Rows are points. The points of each table are mixes of a few directions, plus a little noise. Count the directions of each table, and those that both share. Where both have some left over, give the other angles between the two spaces (their principal angles), to ten degrees, smallest first.

First (5 x 2):
4.8	-7.0
7.1	-9.8
18.4	-25.3
-19.0	27.2
-10.8	15.6
Second (4 x 2):
0.1	0.9
-3.6	35.5
2.3	-27.7
0.4	-9.0
Directions: first 1, second 1, shared 0; angles 30

First (8 x 4):
3.8	-33.1	-6.6	-17.5
2.1	-19.9	-3.8	-10.2
-3.7	30.3	6.0	15.7
-4.3	40.5	8.0	20.8
1.4	-12.1	-2.5	-6.1
3.8	-35.5	-6.6	-18.2
-4.0	31.5	5.7	16.2
0.0	-1.6	-0.2	-0.8
Second (5 x 4):
0.4	-0.3	29.1	9.8
-30.3	-16.9	-45.6	0.4
20.2	11.5	20.0	-3.4
5.9	3.4	2.7	-1.9
4.5	2.8	-6.4	-4.4
Directions: first 1, second 2, shared 0; angles 70

First (7 x 9):
-0.8	-1.0	-1.1	-1.3	1.5	-1.8	-1.2	0.1	2.1
7.5	22.5	5.0	6.8	24.8	23.7	0.1	-16.5	2.7
20.9	24.8	25.1	26.4	-18.4	43.4	20.6	-3.8	-35.3
-5.3	0.9	-9.3	-8.5	23.8	-7.2	-10.2	-7.9	18.8
-5.3	-3.2	-7.3	-7.4	11.1	-9.5	-6.4	-2.1	11.8
-8.4	-32.9	-2.8	-4.5	-49.1	-31.0	5.6	27.5	-13.5
-8.8	-10.5	-10.0	-10.6	5.4	-17.6	-7.6	2.0	13.2
Second (7 x 9):
6.8	-13.0	-4.0	-10.6	36.8	12.6	-5.8	29.4	-16.6
3.0	9.3	0.7	-2.4	-25.1	-10.0	6.2	-14.8	10.2
3.0	-10.8	24.7	-39.3	-9.5	9.6	0.3	19.6	20.3
18.1	21.9	-22.9	7.4	-24.1	-23.2	12.8	-22.9	-6.1
-25.1	-10.5	16.3	16.3	6.2	12.4	-10.1	-3.0	8.4
-8.8	7.6	2.8	13.3	-21.8	-6.6	1.8	-21.4	10.1
4.0	-5.0	-18.3	15.2	37.7	4.9	-4.9	13.4	-26.5
Directions: first 2, second 3, shared 0; angles 70, 80

First (8 x 12):
-1.5	-8.7	-2.7	-5.0	4.9	-14.7	6.9	5.1	-38.9	3.3	5.0	20.6
-38.9	21.1	-16.8	-0.1	-8.9	-0.5	0.4	23.7	29.9	-5.7	-26.2	-16.2
-14.5	-15.2	19.5	-55.6	-2.8	-6.5	28.7	-12.8	4.5	-16.6	34.9	-6.8
30.9	0.5	-5.8	10.2	2.7	13.0	-13.5	-23.4	1.2	7.4	12.3	-16.6
-2.8	-34.5	16.7	20.1	-22.1	5.9	18.1	26.1	-3.6	-3.4	5.9	-2.7
-13.6	26.2	-2.6	-5.3	10.7	-2.9	-11.3	-1.2	24.1	-2.2	-21.1	7.5
26.1	6.2	-11.2	14.3	6.0	7.4	-16.5	-18.6	-6.9	10.1	2.8	-7.1
13.9	4.0	4.0	20.6	9.6	-0.8	-12.8	0.0	-9.5	7.5	-12.4	21.7
Second (11 x 12):
-32.9	-1.0	7.2	25.4	-36.9	-4.3	8.8	-2.2	11.1	0.4	-6.2	10.7
7.0	-9.9	-7.7	6.3	2.9	16.3	12.9	44.0	-7.2	-25.0	-19.1	-11.1
35.8	-16.3	18.6	-1.9	27.2	9.2	-14.3	11.2	14.8	11.2	6.0	-8.9
-22.2	25.7	-28.9	-16.1	-1.2	-0.3	9.2	-22.7	6.7	-9.6	-8.3	-11.5
21.5	16.0	17.5	6.3	-5.0	5.1	-28.7	-22.1	13.7	4.2	11.0	6.1
15.2	11.4	-9.6	-11.4	16.9	11.3	-5.7	0.0	9.8	-9.3	-6.7	-15.5
-35.0	19.0	-16.6	9.6	-36.7	-5.6	11.5	-6.5	-14.5	-17.6	-9.1	11.2
6.1	10.9	-1.5	-7.7	-1.8	-5.5	-9.7	-12.9	-17.2	-1.2	9.3	8.9
0.7	-26.8	25.5	16.3	-12.5	-11.4	-0.3	14.5	-18.0	14.3	12.6	22.0
-15.1	-11.3	-14.0	-27.2	17.7	-26.0	16.0	-16.1	-32.6	20.6	15.4	8.7
19.8	-18.8	11.3	-0.4	27.8	11.8	-1.5	12.3	33.4	13.1	-4.8	-20.2
Directions: first 5, second 5, shared 2; angles 30, 70, 80

First (8 x 18):
30.1	-1.1	3.5	0.7	-19.4	24.0	-11.5	12.6	-26.6	-35.7	16.4	21.7	-7.9	-3.5	36.7	9.2	-13.2	-11.0
-62.8	-3.9	-12.4	1.2	35.7	-18.3	1.6	-16.0	34.4	81.9	-21.3	-21.5	22.4	-14.4	-54.3	9.7	20.4	15.5
-9.7	-0.4	-1.4	-0.2	6.2	-8.6	4.0	-3.6	9.0	11.2	-5.6	-7.7	2.4	1.3	-12.6	-3.2	3.9	3.9
5.5	-1.7	-0.8	1.4	-4.9	15.0	-9.2	5.7	-12.1	-3.9	7.0	12.8	1.1	-7.8	14.9	11.2	-5.3	-4.7
-12.2	1.3	-0.2	-0.9	8.8	-16.3	8.9	-7.0	15.2	13.2	-9.2	-13.6	1.6	5.4	-20.4	-9.2	6.7	6.0
16.9	5.5	7.2	-2.6	-5.5	-23.2	18.3	-4.2	9.3	-28.0	-5.1	-16.7	-11.0	22.3	-6.7	-26.4	0.6	3.3
23.0	0.7	3.9	-0.1	-13.6	8.9	-2.3	6.8	-14.3	-29.1	9.0	9.8	-7.7	3.6	21.6	-1.4	-7.5	-6.0
9.7	-1.8	-0.4	1.5	-7.9	16.9	-9.9	7.6	-15.3	-9.3	8.4	14.7	-1.3	-6.8	19.5	10.9	-6.1	-6.1
Second (10 x 18):
-4.7	-2.0	-4.1	-5.5	-13.0	-2.6	-12.0	6.4	9.6	11.4	-2.2	9.2	8.8	-6.6	-3.6	17.3	6.5	-2.2
60.8	12.3	15.2	15.3	9.8	-13.4	51.5	-49.0	-10.1	-59.7	-29.0	-7.7	-7.2	29.1	42.3	-44.2	1.2	37.7
19.7	4.0	6.4	3.3	0.2	-3.8	18.8	-17.1	-1.9	-22.0	-10.5	-1.6	0.3	10.0	14.4	-14.5	2.5	15.1
-27.5	-0.8	-9.9	17.5	41.9	9.9	-20.8	26.1	-25.4	26.6	31.5	-21.7	-32.0	-4.5	-22.0	-12.8	-28.9	-38.1
-12.7	-2.7	1.1	-5.0	-0.3	6.2	-1.5	6.6	-0.1	5.1	6.8	-1.7	1.2	-3.5	-7.6	1.8	-0.2	-2.9
-20.1	-6.0	7.1	-18.1	-14.7	12.0	6.7	5.6	7.7	0.1	6.6	2.6	14.3	-5.4	-10.8	6.2	9.9	7.3
-13.4	-3.1	-0.3	-5.1	-2.1	5.3	-4.4	7.9	1.1	8.0	6.9	-0.3	2.3	-4.3	-8.4	5.4	0.1	-4.6
-5.2	-0.6	-3.0	-0.3	-0.8	-0.1	-7.8	5.8	1.3	8.6	2.8	1.1	0.1	-3.8	-4.1	6.2	-0.1	-6.1
-32.7	-8.5	5.1	-23.8	-19.2	15.3	-1.1	14.5	11.4	10.3	11.3	4.8	18.0	-10.6	-18.5	15.2	10.8	2.1
36.5	8.1	-17.2	22.0	-1.9	-29.6	-27.9	-6.2	6.7	12.5	-23.1	14.6	-5.2	-0.5	20.0	19.4	-0.8	-8.1
Directions: first 2, second 3, shared 0; angles 40, 80
